Each row of a before or after table is a point. The points were changed in one or more steps. Then noise was added and the rows were shuffled. The steps act on columns, c1 being the first. What was done? A step turns or swaps two columns, mirrors them in a line or flattens them onto one, adds a multiple of one to another, or multiplies or shifts one. Angles are multiples of 10 degrees, from the lower column toward the higher: turns from -170 to 170, lines from 10 to 170 but not 90. Use the fewest steps. Two steps may share a column if one is a turn and the other turns, adds or multiplies; they go together, in the order done. Otherwise the lowest column goes first.
(in the rows, 128 means zero)

Before (12 x 3):
[[177  92 202]
 [108 147 104]
 [122 150 111]
 [139 178 136]
 [124 127 193]
 [164 137 196]
 [157 153 200]
 [163 118 183]
 [108 176 139]
 [116 168 142]
 [ 92 166  89]
 [ 94 131 113]]
After (12 x 3):
[[112 167 115]
 [129 155 153]
 [ 96 109  59]
 [113  68  54]
 [ 88 128  58]
 [132 131  65]
 [155 152 142]
 [114 176 116]
 [106  98  73]
 [118 148 144]
 [132 180 165]
 [ 87 160 118]]
Steps: mirror c1 and c2 in the line at 110 degrees; multiply c3 by -1

Before (10 x 9):
[[161  93 105 131 169  95 146 109 148]
 [142 142 121 121 148 135 182 115 169]
 [128 170 116 141  96  98 143 128 121]
 [103 115 113 132 111 129 155 142 168]
 [167 134 166  68 105  82 102 164  78]
 [129 123  91 135 166 144 130 123 151]
 [118 177 176 139 164  62 110 151 134]
 [127  81 136 141 142 164 147  98 146]
 [ 95 132 121 117 166  82 133 130  92]
 [123 129  99 152 146 110 160 168  90]]
After (10 x 9):
[[175 126 117 144 174  55 111 199 130]
 [118 127 125 132 105 103 141 124 110]
 [ 86 132 134 146 177 142 131 114 139]
 [113 130 105 153 120 137 160 171 152]
 [125 133  93  94 175  75 131 130 107]
 [134 132 129 152 154 169 142  37 136]
 [105 128 157 141 175 101 143  75 143]
 [ 99 128 123 124 154 123 162 249  80]
 [124 130 141 150 153 148 180  86 157]
 [168 132 169  48 119  77 104 237 127]]
Steps: swap c1 and c3; multiply c2 by 0; turn c4 and c9 by -40 degrees; shift c5 by 10; add 0.3 times c7 to c6; multiply c8 by 3

Before (8 x 18):
[[179 132 167 101 157 159  83  61 122  89 119 184  78 137 107  75 117  95]
 [161 100 129 126 126  81 157 122 199 124  65  95 168 166 172 179 143 119]
 [124 148 190 142 179 184 136  91 160 164 110 120 191  74 112  98 122  64]
 [115  83 121 101 189  91 100 120  85 142 106 144 104 154 208 135 107 141]
 [170 110 148 150 143 125 110 160  92 102 144 191 142 171  87  82 186 110]
 [152 120 185 157  72 174 116 112 103 144 121 167 149 188 121 153 128 178]
 [168 175 119 102 174  74 169 174  86 124 101 102 168 135 120  81 149 134]
 [158  89 117 137 187 119 114 139  92 136  83 154 172  71 203 133 186  65]]
After (8 x 18):
[[196 132 101 104 157 163  66 125  87  92 116 117 184 163 131 158 119 147]
 [156 146  79 141 179 183 135 128  81 172 112 133  70  48 125 114 124 193]
 [134  89 165 138 185 120  94 104  64 165  83 129 105  57 187 156 187 140]
 [183 109 121 150 143 125  58 147  85 150 146 144 149 183  83 153 190 114]
 [113 123  65 158  72 173  78 127 128 143 121 139 107 176 125 160 128  74]
 [ 94 102 113 125 128  80 169 113 163 168  66 139 117 163 166 177 141 189]
 [119  83 141 103 186  93 107 103 113 101 108 112 122 152 202 119 109  88]
 [187 173 145 101 175  72 179 134 112 168  97 152 116 132 105 146 150  90]]
Steps: turn c1 and c16 by 70 degrees; turn c9 and c18 by 130 degrees; turn c3 and c9 by -160 degrees; turn c7 and c12 by 60 degrees; add -0.3 times c4 to c7; flatten c8 and c15 onto the line at 110 degrees; turn c10 and c13 by -110 degrees; add 0.5 times c13 to c14

Before (8 x 48):
[[170  97 122 153  70 137  93 172 137 101 121 161 147 142 171 127 153  72
   55  66 135 101 163 115 207 148 110  83  98 167 164 115 158 147 125 144
   78 150 141 156 137 123 116 190 133 131  91  73]
 [165 117 134  86 116 133 156 148  96 183 165 179 114 110  86  72 120 167
  109 127 101  63 104 149 130 170  97 150 116 119  86 119 201 140 151 164
  144 121  84 165  78 105 193 110  72 129 112 147]
 [141  96 135 119  68 113 142  44 124 138 121 125 171 115 109 186 128 138
  114  96 119 101 102 109 119 154 146  67 151  95  93 149  81 144 105  98
  104  94 143  55 142 140 152 195 100 157  83  96]
 [193  54 159 178 137  94 136 150 125 115 114  76 128  62 161 155 148  78
  109  56  86 156 222 121 132  98 153 149 168 113 108 117 112 113 124 164
  131  75  83 142 106 116 129 142 161  98 155 136]
 [158 148 173  99 159 149  96 143  61 138  89 117 200 106 165 126 119  82
   98 197 152 103 144  90  70 172 154 116 134  95 188 114 171 190 189 145
  140 123  82 105 112 111  96 128 124 116 109 134]
 [124 109 129 132 152  73 142 129  84 168 153 128 117 105 183 131 103 148
  120  95 173 190 114 144 151 110  86 144  81  91 183 155  74 127 153 123
   89 138 175 100 135 128 170 153 116  94  96 173]
 [ 77  79 144  68 154 137  74 144 168  62 178 128 119 104  77  86  85 134
  133 152 127 120 159 135 107 151 119 111 116 150 117 111 177 129 153 137
  111  78  86 126 128 112 122  95 114  83 131 155]
 [182  87 144 163  68 108 128 179 129 151 214 177 147 148 132  87 111 126
   65 175 200 177 146 160 165 115 146 132  72 143 146 146 117 151 103 138
  109 178 145  62 106 102 110 140 154  72 145 165]]
After (8 x 48):
[[190  54 166 179 137  96 139 150 123 115 114  78 129  63 164 155 190  81
  109  56  83 156 224 121 130  97 116 148  89 111 105 110 111 110 121 165
  132  80  82 121 106 114 124 137 164  99  88 136]
 [170  94 111 153  69 140  91 173 137 103 122 160 146 142 169 126 205  70
   57  64 136 102 162 114 205 145 115  83  59 166 164 119 161 146 129 144
   81 150 143 127 138 124 115 191 134 131 179  72]
 [179  82 153 162  68 104 129 183 128 149 215 175 149 150 133  86  58 130
   65 174 203 177 146 162 167 117 130 131 123 147 146 147 119 151 107 138
  112 174 147  83 111 100 106 138 151  75 138 166]
 [141  96 148 122  67 112 145  45 122 138 117 126 171 113 108 184 104 140
  114  94 117 101 102 108 118 151 139  70  67  91  94 149  81 145 105  96
  102  89 145  61 141 140 151 195 103 157 157  92]
 [122 110  98 130 150  71 140 131  84 166 151 128 115 105 181 131  49 148
  118  97 172 192 113 146 148 105  81 143 144  93 183 156  72 129 153 124
   87 138 173 126 140 126 169 152 117  93 178 174]
 [ 77  76 129  70 157 137  69 145 168  65 178 127 117 103  75  86   5 134
  135 154 129 122 159 135 109 153  97 110 143 148 114 113 173 130 153 138
  108  75  86 169 133 110 122 100 115  84 133 156]
 [170 119 108  87 116 132 155 147  96 185 169 180 113 106  85  71 119 170
  108 128 100  64 105 146 130 173  86 145 112 119  86 117 197 142 149 165
  146 120  84 171  76 110 190 109  75 127 144 144]
 [158 149 174  95 157 150  97 141  55 139  95 117 200 112 166 128  95  83
   98 199 153 104 146  87  72 170 100 117  84  99 189 115 170 193 188 144
  143 124  85 113 113 114  95 127 124 115 142 134]]
Steps: turn c3 and c27 by -50 degrees; multiply c27 by 1.6; multiply c17 by 3; turn c17 and c40 by -20 degrees; turn c29 and c47 by -150 degrees; add 1 times c19 to c29
